Each row is a point. Before rounding, the points of a table are all equally far from one centre. They may lie mostly on one side of it. Where is the centre, to within rounding?

Points, 5 rows:
[[-10 -35]
 [-50   4]
 [-33  31]
 [-50   3]
 [-38  28]]
Centre: [-14   1]

Points, 7 rows:
[[-25 -16  22  57]
 [-11   2  19 -19]
 [ 15  25  24  26]
 [ 34  -3  54  27]
 [-33  -4  39  17]
 [  6 -12  66  25]
 [ 29 -32  41  58]]
Centre: [  7 -23  18  20]

Points (16 x 9):
[[ 64  43  -3  -1   3  42  37  17 -13]
 [-45  41 -20   3 -10  24  -7 -14 -20]
 [ -1  32  29 -34  18  38  30  27  36]
 [ 26   4 -20 -14   1  50  -2  61  -2]
 [ -4  61  12 -36 -29  40  15   8  18]
 [ 36 -29 -52  -2  -8 -17  24  15  45]
 [ 46  22  52  -6  29   7 -12  48  24]
 [ 37  53 -26 -49   2   0 -39  20  -4]
 [  6  38 -30  29 -74  -3  24  36  11]
 [-60  29  -2  40   1  24   0   2  16]
 [ 39  45   4 -15 -50  -1  42 -18  31]
 [ 41  45  -9 -33   0  34  -2  39 -30]
 [ 11  50  40 -12 -27  34  22  -9   1]
 [ 63  35  18   7 -21  17  11 -11 -29]
 [-12  53  37  10  29 -23   3 -24 -19]
 [-22  90 -57   4   4  13   6  34  13]]
Centre: [ 14  32 -11  14   3  -7   3  17  18]

Points:
[[ 31  26   5 -22  15 -23  20  -6  36  41  -2 -38]
 [ 13  34 -24  49  13  -8  21  42  13  41  39 -12]
 [ 22  29  13  35  41 -29 -10  -5  11 -26  56 -50]
 [-11  18 -24  38  34 -29   8   7   5  25  20  -2]
 [ 16  58  26  16  -3   1  15 -16  50  17  32 -82]
 [ 13  36  26  12  33 -35  27   7  29   6  59 -25]
 [ 21  24  31  17  29 -24  40  31  13  53   8 -13]
 [ 13 -26   8  28   4  17  28  30  41  37  14  -2]
 [ 33  62  34  60  11  11  26  12  11  46 -10 -43]
 [ 13   9  43  32  40  33  25  15  62  11  43 -46]
 [ 16  16   7  27  21 -25  22 -34  44  26  11 -32]
 [ 44  56  32  31   4  -7   5  -9  25  -3  55 -60]
 [  5  43 -34  10   6  32  26  33  19  42  -5 -93]
 [ 50  19 -30   7  14  23  35  29  27 -13  60 -41]
 [ 37  49  15  22 -10   5  -6  25  28  37  16   2]
 [ 56  10  29  13  17   8  62   9  20  25 -33 -43]
 [ 28  25   4 -22  35   1  59  15  -4  28  37 -25]
 [ 23  44  64  13  10  -8  20   3  31  40  24 -51]
 [ 28  35  33  30  39  10 -19  10  41  16  13   0]]
Centre: [  5  21  10  20   8  11  19  24   8  -8   4 -48]

Points, 21 rows:
[[-12   4 -22 -45  -5 -46  -8 -70   6 -17  -5 -87  -9   4  10 -64  -6   6]
 [ -2  29 -37  15 -20 -16  34  38 -13 -19 -12 -42 -14   7   4  21  35  17]
 [  7  -3  10 -47  15 -10  72 -47 -10   1   5 -79 -19  -7 -20   3  -2 -13]
 [-16 -20  -6 -76  -4 -49   0 -15   9 -16 -12 -76 -16 -45  20  -5  -6  11]
 [  9  31 -53 -64  16 -35  28 -45 -14 -17   9 -69 -11  33  12 -13  -9 -17]
 [-16  19   7 -42  41 -15  -8 -55  42 -46 -22 -70  14   1  23 -26   4  25]
 [-58  22 -38 -62  30 -37  -3   1   5  -9   4 -65  21 -11   5   9  25  -9]
 [-38   1 -10  -6   9 -13 -26 -27   6 -27  -3 -94  19  19  46  -8   0  23]
 [-31  24   6   9  20  14  30 -33  13 -17 -25 -70  -4  21  39  13 -10  14]
 [-45  12 -11 -43  44 -21   8 -55  20 -42  -2 -24 -18 -52  14  -6 -11 -36]
 [-18  -1  26 -22   9  17 -16 -30  13 -51  43 -66 -67  -2 -12 -28  23   0]
 [-34 -33   3 -33  18  -2   5 -61  -2  -7 -40 -81  -7 -15   7   0 -30  23]
 [-25  17  -3 -51  56  24   1 -46  10 -44   3 -54  -9 -17  15  35  -5   4]
 [ -5  -2  10 -17 -39   5  32  27  25 -34 -10 -51 -48 -28  13 -28  33 -12]
 [  3  35 -42 -17   5  -5   8  -9  -8  22  -2 -75 -21  -7 -33  25 -27  13]
 [-48 -24  24 -63  23   0  12  11   1 -11 -31 -68 -16 -11  -2 -42  36   3]
 [-38  31 -41 -21  32 -40  -2 -46  11 -56  -9 -59 -48  -8 -30 -29  13  23]
 [-29   5  18 -46 -28 -17  38 -37  29 -30 -42 -75  -1 -12  11   4 -14 -18]
 [-11 -41 -27 -68   7 -10 -10 -45 -24  17 -25 -69  22 -35 -17  -9 -16  11]
 [-35  -3   5 -51  -9 -27  35 -27  42   9  25 -67   6 -32  -8 -15 -33  -4]
 [-44  22 -22 -33 -16  -9  43  10  -3  20  11 -73  24 -28  11 -28  22   9]]
Centre: [-10  -4 -11 -23  -3  -7   2 -24  -5 -23   3 -24  -2   0 -10 -15  10   1]

Points:
[[  5  14 -19  47  10   2  60  24   8  70  -4  38  74 -11  -7  47   8  37
  -48 -33  28  18   0 -20]
 [-20   5 -39  26  28 -13  17  -8  10  46  13  30  48  28  13  38   3  40
  -38 -46  43  -1  37   1]
 [  4  18 -17  37 -26   8  19  15  30  35   0  42  56   8  44  27  33  32
  -47 -64  20  25  12 -39]
 [ 18 -12  -6  36   0  25  43   7   2  68   4  69  58  14  12   2  25  55
  -44  -6  48  15   4 -15]
 [ 15   4 -19  32  29  10  58  -6  35  44   0  44  30  19  24  20 -25  33
  -64 -38  25  -5  16  -8]
 [-56   5 -23  31  29  -1  19   4  -8  47 -12  11  43  32  33   5 -12  28
  -24 -37  41 -23 -10 -40]
 [-17   6 -29  17  -6  17  20  42   4  58  26 -14  31  20   7  10  18  22
  -41   4  16  20  36   7]
 [ -5 -30 -29  56  -9  13  25  -8  16  13  23  28  74   2  14  34  26  30
  -43 -44  54  -4 -25 -14]
 [-30  -3 -21  29  27 -19  33   1  33  83   4  38  33   7  35  16  22  27
  -59 -17  39  11  13  -9]
 [  3  -1 -23  43   4  -5  45 -15   1  44   5  34  39  11  20  44  24  29
  -71 -44  42 -26  24 -13]
 [-10   2 -15  38 -11 -27  27   5  28  37  47  38  55 -34  25  48  13  79
  -34 -29  25   5  -8   5]
 [-18   4 -23  57  22   4  -3  -5  22  62 -26  24  58   4  18   7  17  16
  -45 -62  16  11   7  14]
 [-34  11 -18  51  10  18  32 -18  24  40 -16  51  70   4  29  45   4  33
  -52 -37  14  12  18  -4]
 [-13   7  -2  15 -23  22  38  26  19  71  -8  53  45  29   4   6 -14  33
  -45 -38  16  18  -8   6]
 [-22  17 -27  25   7  23   9  14  27  42  33  31  32   3  23  45  17  28
  -39 -30   6  18  39  25]
 [-11  13   0  27  21   3  60  -5  46  55 -27  43  27  39  18  13  16  15
  -40 -17  24  -2 -18  25]
 [ -1  -4  12  76 -11 -10  42   7  38  65  39  35  48   0  -1  31  35  18
  -45 -44  43  12  16 -11]
 [-11  23 -21  -3 -16  42  37 -16  20  32  13  11  24  14   5  41  33  25
  -66 -38 -21  19  16 -25]
 [-18 -19   1  18 -23 -21  28  18  24  37  48  31  62  40  18  21  24  36
  -47 -30  38   9   3 -28]
 [ -3  20 -37  39  18  -7  26   3  36  60  23  22  68 -46 -14  -3   6  52
  -69  -3  29  21  15   3]
 [-33  15 -29  51  13  -1  28   5  11  59   0  48  31  20  -7  22  28  33
  -35 -51  34   5  30  16]
 [ -8  23 -20  43 -23   9  20   2   0  31  -6  26  52  50  27  -3  15  57
  -52 -33  15 -11  16   7]
 [-24  31 -25  49   1  18  49  37  29  64  15  45  17 -12 -16  10  16  61
  -46 -36  32  19  -5  -3]
 [-20   2  -2  26  56  -7  32   9 -21  63  20  19  56 -13  18  22  18  42
  -12 -31  44  19  31  15]
 [-36   6 -16  22  23 -17   7  -2  11  63  -6  56  38  11   6   6  11  57
  -77 -34  37   2   7 -13]
 [ -7  11 -33  24  -5  -5  25  -6  32  53   6  44  25  40  22  18  12  36
  -46 -29  -1  21 -10  27]
 [-13  34 -22  47 -10 -11   9  35  24  43  -3  30  27  16  27  35   9  56
  -47 -53  31  35   2 -18]
 [-29  -7  -4  36  22   0  25  13  10  33   6  20  75  23  27 -18  -8  47
  -52  -2  41   5  21  19]
 [ 26   5 -22  43  23 -21  19  -9  15  31  44  42  31  28  39  50  26  30
  -47  -2  28  -7  -6  -8]
 [ -2   8   8  37  -7 -18  31   5  61  60  34  39  40  -2 -17  31   5  44
  -17 -61  46  14  -2  23]]
Centre: [ -1  16  13  26   3   1  17 -12  16  26   4  13  31 -14  -4   7  11  29
 -15 -10  20   3  -4 -25]

Points (29 x 24):
[[ 52 -27 -11  16  22 -53 -59 -79 -20  20   9 -29 -10 -59  13  -4  19  17
  -60 -12  51  16   2   3]
 [ 18  -6  12  40  22 -37 -56 -49 -19   4 -34 -35  16 -11 -10 -11 -26  21
  -27  11   6   6  63  17]
 [ 22 -24 -25  38  27 -36 -82 -65 -35   9   3 -11   0 -10  -3 -19 -10  21
  -10  29  21  41  36   6]
 [ 21 -13 -40   0  32 -29 -51 -61 -45 -15 -20   0  -5 -17  -2 -26   3  -5
  -60 -16  38  57  25 -31]
 [ 34 -10 -37  17  17 -11 -75 -57 -50   0   9  13  -7  -7  17  -8  12   5
  -58 -17  22  58  38  12]
 [  2  22  -2  23  50 -44 -33 -36 -29 -40   7 -17  -2 -47   3 -27  37  23
  -43  32  -2  62  14   9]
 [  2   8 -24  25  35 -26 -82 -40 -11 -16  12  -1 -22  13 -13  26 -25 -11
  -54  13  23  16  13 -25]
 [ 26  -6  14  46  65   3 -83 -41  -1  -1  29 -17  -1  11 -15  12  -3  22
  -38  15  31  27  43  -1]
 [  2  20 -21  16  18 -33 -35 -44 -23  20   2 -22  17  36  16 -25  10   4
  -52  -3  20  12  38  17]
 [ 24 -10  24  31  79 -23 -41 -15  -5 -12 -20  18 -24 -41   0  38   4 -17
  -35   4  19  13  -7 -11]
 [ 14  -4 -17  24  24 -44 -69 -73 -42  -5   8  -8  11 -26 -13 -36  -6   6
  -74 -18   7  37  27  -6]
 [  9 -27 -24  23  33 -46 -43 -36 -38 -12   7 -27  -9 -25  11 -24   0 -18
  -69 -13  34  32  70  19]
 [ 29  20 -31  -2  30 -33 -68 -75 -57  -1  22  14  -8 -36   0  12 -10  -7
  -56  28  37  13  40   6]
 [  6   9 -39  32  33 -10 -50 -40  19  13  -3   6   6  -3 -30  -1  -7  17
  -64  25  19   5  38 -19]
 [ 38   3 -13  13  60 -44 -61 -40  -5 -15  10   7 -50 -37  28 -15   3  -1
  -30  16  -1  -4  33 -13]
 [ 33  -9 -31   6  27 -15 -25 -75  12 -21 -17  27 -52 -35   1  27   1 -14
  -28  -3  11   6   0 -13]
 [ 22 -28 -11  25  40 -45 -57 -45 -23   2   9 -45 -13 -13  15   8 -21  12
  -29  31  11  27  66  10]
 [ 12  -2 -49  23  25 -38 -41 -67  16   3   8 -57 -17 -45  12  -3  -5  23
   -4  11  59  19  34  17]
 [ 21  21 -20   1  30 -28 -82 -42 -18  -1   5   5  10   1  25  -3   1  22
  -79   7  25  20  25  16]
 [ 12 -10   5  -2  58 -42 -66  -8 -33 -10   5 -16 -28   8  19  -9  19  14
  -43 -39  18  11  -6 -30]
 [ -4  20 -36  56  17   7 -86 -46  -7   9  16   0  -6 -35 -18 -46 -21  13
  -62   1  32  28 -14  -6]
 [ 22   9 -37  35  31 -61 -45 -14 -43   2   1 -55  -1 -22   7  36   0   3
  -47  20  46   4  24  -6]
 [ -3  23   1  15  59 -13 -46 -90 -13   5  -5 -12 -20  -1 -27 -34  23 -12
  -32 -21  46  44  18 -12]
 [ 33  -1 -28  -9  63 -57 -72 -66 -34  17   8 -21 -23 -39  16  -3 -15  -1
  -64  -7  40   7   7  12]
 [ 60 -18  -1  43  30 -36 -44 -34 -14  -9  14 -31   2  -6  -7   0   5 -39
  -57 -11  -2   7  50 -22]
 [ -7   5 -20  -4  71 -37 -28 -32  -3 -16  23  -3   8 -11  23   3 -16 -12
  -27  11  61  12  24  -6]
 [ -8 -18  -4  51  62 -30 -66 -41 -43 -11   2 -13 -29  -9  -2 -30 -40  17
  -48  24  41  23  25  14]
 [  9  28 -14  45  60  -5 -42 -43 -32  -3 -15 -20   2   8  13  -2  -5  -4
  -52   9  29 -14  38 -28]
 [ 31 -28   3  10  70 -30 -29 -59 -22 -46   9  22 -12 -12   4 -22   0  -6
  -68  -4  11  16  12 -10]]
Centre: [ 28  -1  -3   2  19  10 -32 -24 -28  -7   9 -31 -18 -34 -23 -12   1   1
 -28   1  25  12   1  17]

Points, 29 rows:
[[-95   0 -25  12  29  -2  32 -37  -2   7  33 -13   0  37  -2 -31 -39 -53
   21  -4  46  13  -3   5]
 [-58   2  31   2  14   1  -2 -58  14 -20  23 -35  11  38  20 -33 -25 -25
   10   6  53   8  -9  16]
 [-40  -2   4   0  29  20   7 -32  17  -8  53 -42 -20  47  10 -31 -62 -24
   34   9   4 -22  -9  31]
 [-54  11  19  42 -13  15  16 -14  -9  11  19 -36 -14  26 -13 -37 -53 -42
   15 -10   8  22  22  13]
 [-72   9 -22  49   6   8  34 -31  -4  -4  33 -37 -22  56   8 -27 -41 -21
    3  -1  72 -28  -2  12]
 [-51  21 -32  37  22  26  23 -32  -8 -38  59 -24   8  17  19 -36 -40 -27
   34  22  14 -14 -10  23]
 [-33  19 -19  -5   7  15  43 -12  23  -1  40 -32   1  45 -27 -15 -27 -15
   23 -38  31  15  -4   2]
 [-38   7 -26  12  33  29  11 -32  28  23  52 -41  -8  13 -14 -15 -43 -25
    0  -4  30 -14   6  -2]
 [-47  -1  -2  15  28  22  13 -11  22 -40  58 -37  -9  38   8  20  12 -19
  -16  -9   7   6 -21  -4]
 [-54  -1  13  35 -14   6  23 -20  11 -52  54 -44 -22  38  50  -1 -33 -10
   26 -34  25 -16 -12  14]
 [-55  21 -13  26  26  44  22 -22 -18 -18  62 -10   5  28  13  12 -22  -6
    9   0  34  26  27  -2]
 [-59   8  24  17  14  48  19 -19 -30 -18  26 -16  -1  67   0 -20 -37 -25
  -17 -16  19   0  24   0]
 [-71  23 -38  24  22  29  43   8  16 -24  32  -6  -2  30   0 -10 -36 -36
  -11   0  25  20   6  27]
 [-49  23  -7  19  22  32  20 -23  40  15  47 -28   3  39 -25 -13 -35 -24
   22   1   8  14  20  12]
 [-57   9 -53  45  14   5  39 -42   9 -21  44 -38  15   9  22 -24 -38 -19
   20   4  -5  14  40   3]
 [-61  13 -19  29  20  34   9   0  15  -2  37 -32  -6  61  16 -43 -29 -27
    2 -12  30 -19  20  24]
 [-57  30  -9 -16 -13  20  39 -19  16 -25  58 -13 -21  35 -10  -9 -20 -24
   10 -19  18  -4  12   2]
 [-61   7 -41  62  15  17  22 -10  31   2  36 -51   9   6   8 -22 -11 -22
   -1  16  13 -10 -11  -6]
 [-56   0 -10  18  -2  21  27  -6  24 -16  62 -29   1  23   9 -31 -14 -34
   24 -31  25   0   3  24]
 [-46   6  -5  52  -6   2  -4  -7  -9 -24  11 -11  14  54 -20 -22   3 -30
   -3  10  29   0   4  39]
 [-38 -10 -15  31  29   6  22  -7   9 -32  38  -9  30  18  25 -30   0 -27
   -8   4  43  26  19   8]
 [-52  11  -6  52   6  47  16 -19 -23 -23  49 -24 -18   0   4 -29 -18 -23
  -20 -20  29 -27 -15  12]
 [-32  26 -40  27  20   0  58 -29  16   5  28 -19 -17  38  -7 -17  -7 -32
  -10  11   6  28  11  33]
 [-46  40 -26  38 -11 -13  -5   9  17 -39  47 -14 -10  34  -4 -12 -41  -7
   24 -18  23 -15  -4  14]
 [-84  -5 -24  35   5  53  36 -21  29  -3  27 -17  -2  35   2 -38 -13 -40
    5  -2  47  26 -20  -4]
 [-60  33 -27  26  18  10  -3 -16  -4   2  55  -6   6  58   8 -18 -19 -23
   26 -18  31 -18  -9  17]
 [-57   7 -30  16  11  20  27 -11  16 -13  19 -29   1  40   4   4   8 -17
  -24   4  33   8 -24  45]
 [-59  -1 -46  27  24  26  16 -16   3  11  45 -37 -24  42  27  11 -26 -36
   16 -53  34  -9   2   7]
 [-54   9 -17  28 -10  18  28 -34   3  10  47 -20  -3  23  45 -19 -43 -53
   23   0  21  10   3  19]]
Centre: [-45 -17 -13  34  22  11  21 -37   8 -23  -9   2 -33  26   8 -12 -24   4
  23  -8   9  -3  -2  -8]
